Rows are points. The points of each table are mixes of a few directions, plus a little noise. How many directions does each table use, and how many do they share? Where both have some left over, give the other angles between the two spaces (their principal angles), to ten degrees, smallest first.

First, 7 rows:
[[-33  18]
 [-35  19]
 [ 60 -32]
 [-11   6]
 [ -5   3]
 [ 32 -17]
 [ -7   4]]
Second, 5 rows:
[[ 22 -12]
 [-26  14]
 [ 39 -21]
 [-48  26]
 [ 14  -7]]
Directions: first 1, second 1, shared 1

First, 8 rows:
[[-26   6 -12  -4]
 [ 47 -12  22   8]
 [-33   8 -15  -5]
 [-38   9 -18  -6]
 [ 52 -13  24   8]
 [-48  12 -22  -8]
 [ 12  -3   6   2]
 [ 34  -9  16   6]]
Second:
[[-26   6 -12  -4]
 [ 16  -4   7   3]
 [ 19  -5   9   3]
 [ 50 -12  23   8]
 [-60  15 -27 -10]]
Directions: first 1, second 1, shared 1

First (8 x 9):
[[-32  12  12  17  20  16  21  13 -11]
 [  4  39  20   9  -2  43  28  47  37]
 [ 19  22  45   0  -4 -29   0 -52  11]
 [ 15  -2  -2   8  -6  12   5  32   8]
 [-26   7 -25  -3  26  25   3  -3 -26]
 [  3 -19 -28 -30  -8 -28 -32 -50 -11]
 [ 34 -13   1   3  -8 -14 -10  -4  -6]
 [-16 -46 -22  -2 -18 -25 -14  18  -1]]
Second, 10 rows:
[[ 34  37  36  11  23   1   8 -46 -20]
 [-11 -39 -23  -8  -7 -29 -20 -14 -17]
 [ -2   9 -10   4  -1  32  12  45  14]
 [-10  15 -52 -21  11  53  -2  29   0]
 [ 31  11  26  -2 -23 -10   0  -1  34]
 [  3 -17 -20   6   0  12   0  34  -8]
 [-12 -37  23   8 -16 -59 -11 -27  -4]
 [ -7   5  -4  -1  11   3   0 -12 -13]
 [-37  -6 -35 -18  -1  16  -5  14   6]
 [ 11  23  60  21   2 -19  18 -22   9]]
Directions: first 5, second 5, shared 5

First:
[[  4   7  -8 -14  -8 -18   3   2 -16  -8 -24 -11]
 [-21   6  -8 -12  28   1   7   0 -28 -26  -2  20]
 [  1 -14  11  11  26  -9   3  -6 -27  -1  -9  15]
 [ 11   2   4   1 -13  21  -4  -1   9  11  -8   3]
 [ 15   0   6  23 -21  40  -9  -2  60  39  39  -8]
 [  7 -11  14  -3 -11  -3  -5   2 -14  -7 -26   7]
 [ -6  23 -31  -3   8 -12  11   0  20  11  32 -28]
 [ -9 -13  12  -3  -8 -20  -5   6  -4 -19  -2   3]]
Second:
[[-11  -1  14  14   7 -15  14  18  -9 -10  -2  15]
 [ 26  12   6  12   8   6  27   9   6  21 -31 -15]
 [-16 -27  22 -10  -5   3 -11  26   8  -8  13  20]
 [  1  -7   4 -11  31  -1  15  10   1   4   6 -11]
 [ 10  -2 -32 -11 -18   9 -37 -44   5  13   5 -16]
 [-13  35   7 -22 -33   8  15  35  -6 -12  31   4]
 [  5 -18 -25  13   0 -15 -33 -42  -5  12  -8  -4]
 [  3  -3 -10  13   7 -11  -6 -18  -6   3  -9  -1]
 [ -6  11  12   2   3  16  17   8   7 -22  -6   8]]
Directions: first 5, second 6, shared 2; angles 30, 60, 70

First, 11 rows:
[[ -2   6   9   5  -4  10   1   0   2  -2  -5   3   2   2   9  -4   2  -1]
 [ -5  20  19  40 -13  25   5  32  15   5 -19  -2   4 -20  19   1 -20  10]
 [-11   4   9 -24  -4  29 -30 -18  -4  15  -6  17   0  30  10 -18  11  -6]
 [ -1  -3  -4  -7   2  -1  -7  -2  -2   5   2   1  -2   4  -4   0   0   0]
 [ -7  -4  -6 -16   1  15 -33  -1  -2  25  -3   7  -5  15  -4  -6  -6   4]
 [  1  12  27  -5  -8  10  27 -30  -3 -35  -2  12  10  16  24 -15  34 -19]
 [  2 -14 -19 -15   9 -15 -11  -2  -5  10   9  -4  -5   2 -18   6  -4   3]
 [  0  -7 -12  -6   4  -5 -13   5  -1  13   3  -2  -4   0 -11   4  -8   5]
 [  7  -9 -13   1   6 -24  12   2  -2  -7  10  -9  -2 -11 -13  10  -2   2]
 [ 16  -2   5  11   3 -38  60 -16  -3 -51  14 -11   8 -17   0   9  24 -12]
 [  0  -4 -15  17   3  -5 -11  30   6  21  -2 -11  -5 -20 -13  13 -29  16]]
Second (9 x 18):
[[-22  14   1  -6   5 -19 -50  -7  -6 -17  18 -11 -31   9  -2  13  11  -9]
 [-22 -14 -13   5 -10   0  21 -30 -13  -3 -15  24   3 -14  -2  -4   0 -26]
 [ 19  -3   6  -1   0  12  12  11   8  11  -4  -3   7   7   3  -5  -2  11]
 [-20   9 -11   8   4 -22   0   5  -8 -16   9   0  15 -27 -10   9  -9  -1]
 [ -1  11   1   1   7 -12 -13  15   1  -7  12 -12   3  -5  -4   7  -3  10]
 [ 25  21  11   0  15 -10 -14  49  15   0  22 -31  15  -1  -2   8  -9  39]
 [  7 -23   2  -5 -13  28  20 -31  -1  17 -24  21 -13  19   9 -15  10 -20]
 [ -5   0  -3   2   0  -4   4  -1  -2  -3   0   2   5  -7  -2   1  -2  -2]
 [ 20 -16   7  -4  -8  27  20 -11   6  19 -18  10  -5  19   9 -13   6  -3]]
Directions: first 3, second 3, shared 0; angles 40, 70, 70

First, 11 rows:
[[ 33 -11  -7   4  17  -6   4   5 -12 -11 -20  31 -11 -26  11 -22   5 -30
   19  17   6   8  15 -23]
 [ 13 -25  -2  12   4 -12 -28  16   2  10   7 -14  28  17  -9  19 -33  16
  -27  -1  18 -22 -18  -2]
 [-26  17   6 -14 -19  -4  -3 -25 -15  16  18   8   2   6   3  16  26   6
    4  -7   0  11 -10  20]
 [  6   4  26  -2   4   1  -8  -2  11   3   3  -4 -19   4   5   7  -2   1
   13  -5  -2  17  10  24]
 [ 36  -9  12  13  -4  29 -14   9  21   7 -16  21 -17 -14   1 -32   1  -9
    4  10   0  -8  34  -9]
 [-40  -6   7  -2 -22  -1 -44  -7   3  42  27  -8  21  36 -18  35  -3  27
  -36 -18   9 -12 -28  34]
 [-15  40  10 -21 -15 -12  47 -33 -20 -23  19 -19  -1  -7  18  14  26  12
   33  -4 -12  23  -4  12]
 [-33   6   8   4 -11  22  -4  10  35   7  10 -41   1  29 -18  10 -17  33
  -26 -19 -15 -15  -5  21]
 [-22  11 -16 -12  16  -3  23  -6 -12 -11 -17  26 -29 -18   6 -18  29 -34
   23   3 -15  27   6  -7]
 [ 40 -21 -24  10  55 -16  32  35  -1 -47 -44   9 -23 -32  11 -33 -23 -45
   25  20  -5  13  16 -45]
 [  8  -8 -21   8 -25   2  -5  -2 -12   7  13  -8  48   6  -9   5  -9  25
  -31   4  14 -42 -18 -25]]
Second, 10 rows:
[[-10   1  16   5 -31  14 -26  -7  14  26  26 -23  24  26 -12  21  -9  40
  -28 -12   6 -24  -9  22]
 [ -2  -3  19   6 -17  17 -29  -1  19  24  11  -5   2  16  -9   7  -4  18
  -16  -8   3 -10   5  21]
 [ -8   8 -20  -6  -3 -18  28  -6 -21 -19   9 -17  25  -2   3  11  -2   9
   -1   1   1  -8 -21 -17]
 [ -9   8 -14  -4  -8 -13  20  -7 -16 -12  12 -19  27   3   1  14  -3  15
   -6  -1   2 -11 -20 -11]
 [ 11  -2 -14  -4  31 -12  23   7 -12 -23 -26  24 -27 -26  12 -22   9 -40
   28  12  -6  25  12 -20]
 [ 19 -12  10   3  31  10 -12  14  14   1 -34  42 -53 -22   7 -33  10 -47
   26   9  -7  32  35   2]
 [ 17 -13  21   6  20  19 -29  13  25  15 -26  38 -50 -11   1 -28   7 -34
   16   4  -5  24  36  14]
 [ -4   6 -18  -5   4 -16  26  -4 -19 -19   1  -8  14  -6   5   4   0  -1
    5   3   0  -1 -14 -17]
 [-16   2  24   7 -47  20 -38 -10  21  38  39 -35  37  40 -18  32 -14  60
  -43 -18  10 -37 -15  33]
 [  2   5 -25  -7  20 -22  38   0 -25 -31 -12   4   1 -19  11  -6   5 -21
   19   9  -4  11  -8 -27]]
Directions: first 6, second 2, shared 2

First (9 x 32):
[[ 20  31 -14 -33  27 -60  50  17   1  19 -47  40  -7 -15  25  20 -37  -8
   25   0 -25   4  -1  -8 -24  22  -2 -20   3   0  14 -14]
 [ -5 -10 -11  20  -8  28  -9   2  10 -16  12 -13   1  13  -2   0  12  10
  -15  -3  -5  -3  14   1   7 -10  19  12   7   7   8   5]
 [ -6   3  37 -11 -11 -28 -22 -17 -36  42   5 -10   3   1 -23 -15  11  -8
   26   9  39   9 -37   8   0   1 -50   9 -20 -13 -23   5]
 [  3  -1  15  -1  15  -2  16 -16  -4 -16   7  18   5 -14   4  -5 -19   0
   -4  16 -22 -10   2  -1  -9   3  -7 -28  18 -16 -13  -4]
 [  3   9 -23   3  10  -8  23  21  41   2  -2  16 -25 -26  26  20 -27 -14
  -18 -14  -7 -24  25 -17  -5  13   5 -26  -8  -3  14  -3]
 [ -4   4 -20   9 -17  -4 -12  23  15  28  -5 -18 -16   9   2  12  14  -4
    0 -21  28   0   4  -5   8  -1   0  25 -25  13  18   7]
 [ -4 -13  14  -4  -3  23 -19 -13  -5 -19  16  -8  11  -5 -10 -13  10  -2
   -8   4   6   3  -7   5   9  -4   2  -4   0  -2 -15  -2]
 [ -4  -5   1  23  -6  11  -2 -10 -16  -5   4  -9   9  28 -10  -6  13  20
    2  10 -12   5   3   8  -1 -14   7  20  19   1   5   8]
 [ -3 -17   1  -5  -6  40 -25  -7  -4 -36   9 -16  20   9 -12 -13  23   7
   -9   1  -2  16  -3   9  14 -10  28  11   5  13  -7  -3]]
Second (9 x 32):
[[  6 -18  22   5   1 -12   3  10 -24  20  -6  -4  11   1  -8  -4  11  -4
    8  -9  16  11 -36  14   0   0 -14  -5   1  -7  -2  18]
 [ 12  25  -8 -16   5 -27  24  -1  13  -8 -33  33  11 -11  11   1 -10   2
    8  -4   5   2   0 -11 -12   7   4  24  18  -7  -2  -9]
 [  3 -30   2  21  -6  11  -6  22 -33  17  -6 -29  12  35 -13   2  32  13
   11 -13   1  24 -28  27   7 -11  15  14   4  16  20  27]
 [ -4  -3  16  14  11 -10 -18  13  -9   6   9 -17   4  10   9 -14   1   1
   10  17 -22  -1 -29  11  11   8 -21 -14  17  -1 -29  11]
 [-22  10  -4 -13  25  23 -22 -32   7   0  39   2 -32 -15  -7  -7 -28   3
   15  35 -29 -27  33   7   6  16 -13 -31   2  -5 -22 -14]
 [ -6 -25 -13  20 -13  51   4  -9  19 -26  28  -7  -9  -6  -7  12   3   1
  -39 -13   4 -14  40  -8   1 -17  30 -12 -11   1  26   1]
 [  1  13  -6 -34  12  -7  14 -29  -8  19 -10  30 -13 -21 -19   7 -15   2
   26   1  18  -1  17   5 -15  10  -1   6  -7  -8  10 -13]
 [  4  37  -1  -9 -11 -38  -6  15  22 -12 -17  -1   8   3  29  -5  -7 -13
   -7   9  -8   1  -6 -29   3   5 -18  10  -7   5 -23 -19]
 [  6  -8  -7  12 -24  10   7  12  12 -16  -4  -8   9   5   4  10  13  -6
  -31 -22  16   5   9 -16  -1 -16  17   9 -17   6  22   0]]
Directions: first 5, second 6, shared 2; angles 40, 50, 90

First, 9 rows:
[[ -2 -10  -7  -1  -1  -3  -7  -2  10   6   4   4   0   4   4  -8  -2   0
   10   3  18   5  -6   3  14  -5 -10   1  -1  -4 -16  -6]
 [ -2  -4   5   8  -4   4   3   5   0   3   2   3  -8  -5   5  -7   2   1
    2   6   0   0   2   2   7  -1  -3   0  14 -15   2  -5]
 [-19  -5 -11 -11  -3 -16 -10  -5   5   8   3   1   5  26  -6   6   7 -17
    2  14  -7  20  -6 -10 -20  17 -40   2  -5  13  -2 -10]
 [  7 -11  -2  -7  -6  -4 -13 -13 -21  -1  13 -10  22   3  -4  15  -6  -9
    7 -12  -1 -11   9   2   4   1  37  18 -18  36  11   3]
 [ -4  -7   7  10  -7   4   2   4  -4   5   5   2  -8  -3   6  -6   4  -3
    2   7  -4   0   5   2   7   1  -1   4  17 -14   5  -7]
 [ -5  -1   6   7  -4   1   4   3  -4   3   2   0  -6   0   3  -1   6  -4
   -5   6 -11   2   5  -1  -5   5  -6   2  12  -7   7  -4]
 [  3  14   3 -13   2  13   0   7  -9 -11 -10   5   1  -6 -17   4 -22   3
   18   7   7  -6  -4 -13  -1   8  11 -13  -4 -12  30  11]
 [  3  11   6   4   5   6  11   7   3  -5  -8   2  -9  -9   0  -3   1   8
   -8  -1  -6  -3   0  -1  -4  -2   0  -8   6 -14   3   5]
 [ 18  12  -6   2  18  -5  10  -6  21  -8 -10  -5   3 -10   9   1   9  20
  -28 -30   5  -6  -5  15  -2 -24  12  -5 -21  17 -40  13]]
Second:
[[  3   2   3   2   3  -5  -5  -3   2   4   3  -4  -5  -3  -2   9   3   4
  -10  10  10  -1  -1   0   5  10   1   2  -1  -1   2   4]
 [  5   3   5   3   5  -7  -7  -4   2   6   4  -5  -8  -4  -4  13   6   6
  -16  16  15  -2  -1   1   8  16   2   3  -2  -2   3   6]
 [  4   3   5   2   5  -7  -6  -4   2   5   4  -5  -7  -3  -3  12   5   5
  -14  14  13  -1  -1   1   7  14   1   2  -1  -1   2   6]
 [ -2  -2  -2  -2  -3   4   4   2  -1  -3  -2   3   4   2   2  -7  -2  -3
    8  -8  -7   1   1   0  -4  -8  -1  -1   1   1  -1  -3]
 [  2   1   2   1   2  -4  -4  -2   1   3   2  -3  -4  -2  -2   6   3   3
   -7   8   7  -1   0   0   4   8   1   2  -1   0   1   3]
 [  4   3   5   3   5  -7  -7  -4   2   6   4  -5  -7  -4  -4  13   5   6
  -15  15  14  -2  -1   1   7  15   2   3  -2  -1   3   6]
 [  3   2   3   2   3  -5  -4  -3   1   3   3  -3  -4  -2  -2   7   3   3
   -9   9   9  -1  -1   0   5   9   1   2  -1  -1   1   4]
 [  2   1   2   1   2  -3  -3  -2   1   2   2  -2  -3  -1  -2   5   2   2
   -6   6   6  -1  -1   0   3   6   1   1  -1   0   1   2]
 [-19 -12 -18 -11 -19  28  27  16  -8 -23 -16  21  29  14  14 -50 -21 -22
   59 -58 -55   6   5  -3 -30 -60  -7 -10   7   5 -10 -23]
 [ -4  -2  -3  -2  -4   5   5   3  -2  -4  -3   4   5   3   2  -9  -4  -4
   11 -11 -11   1   1   0  -5 -11  -1  -2   1   1  -2  -4]]
Directions: first 5, second 1, shared 0; angles 90
